Rows are points. Any point is a mix of the corners, with weights that add up to 1. It lies inside the corners' shape when no weight is negative. Say inside or outside, and name the corners with a negative weight.

Corners:
(1): [-21 -50]
(2): [65 21]
(3): [-24  40]
Points:
[-34 -48] => outside (2)
[  8 -19] => inside
[-18 -44] => inside
[50 17] => inside
[-18 -36] => inside
[-36 -18] => outside (2)
[-43  28] => outside (2)
[-20  36] => inside

Corners:
(1): [  6 -14  -7 -37  35   4]
(2): [ -4   8   3  -1 -21  22]
(3): [  1  -8 -22  14  31   3]
(4): [-52   9 -15  20 -95  11]
(5): [ 10 -53  -4  23 -10  14]
(6): [ -9 -16   8  -3  28 -10]
(7): [-19  -7  -6   7  31  23]
Points:
[-6 -9 -6  4 -1 13] => inside
[  4 -38  -4  15  -6  12] => inside
[ -5  -7 -13   8  19   9] => inside
[-4 -8 -2 -3 -9 14] => inside
[-14 -12   0  11  12   7] => outside (1)
[-10   0 -10  -7  -3   4] => outside (5, 7)
[-24  -8 -13  22 -17   3] => outside (1, 2)

Corners:
(1): [ -5  37  57  -5 -19 -32  -9 -14 -34 -57  -8]
(2): [  2 -15  27 -48 -18  35  49  -5  18  20  31]
(3): [ -3   6  46 -46  54   9   8  -6  26  19  60]
(4): [-63  37  -8  -8 -40  -1 -52  -6 -44 -91 -18]
(5): [-10  69  -7  -5  -8  12  -7 -25 -58 -31 -20]
(6): [-67  38  41 -16  20  -6  16 -79 -40 -95 -28]
(7): [ 15 -69 -10   0   6  26  40  -5  16  62   0]
(8): [-55  17  43  22 -16  43 -20   5  38  32 -25]
(9): [ 46  -5 -24  52 -49  43 -16 -47   6   1  -1]
(10): [ 35   7  23   2  10  15  22  48  91  38 -25]
(11): [  8  -5 -17  68 -13  18  48  10  15  28  19]
(12): [-28  68 -24  11 -51 -63  -4 -90 -23 -50 -13]
Points:
[-16  23   6  16  -9   5  -5 -31  -9 -22 -10] => outside (2)
[-26  28  15   6  -4   2  -3 -33 -13 -35 -17] => outside (2)
[-37  37   0   9 -43  12 -12 -36 -42 -56 -10] => outside (3, 7, 10)
[ -8  13   0  30 -12   8  22 -15   3  -1   4] => inside
[  0  18  12  -8  -9   2  14 -13  20   0   1] => inside
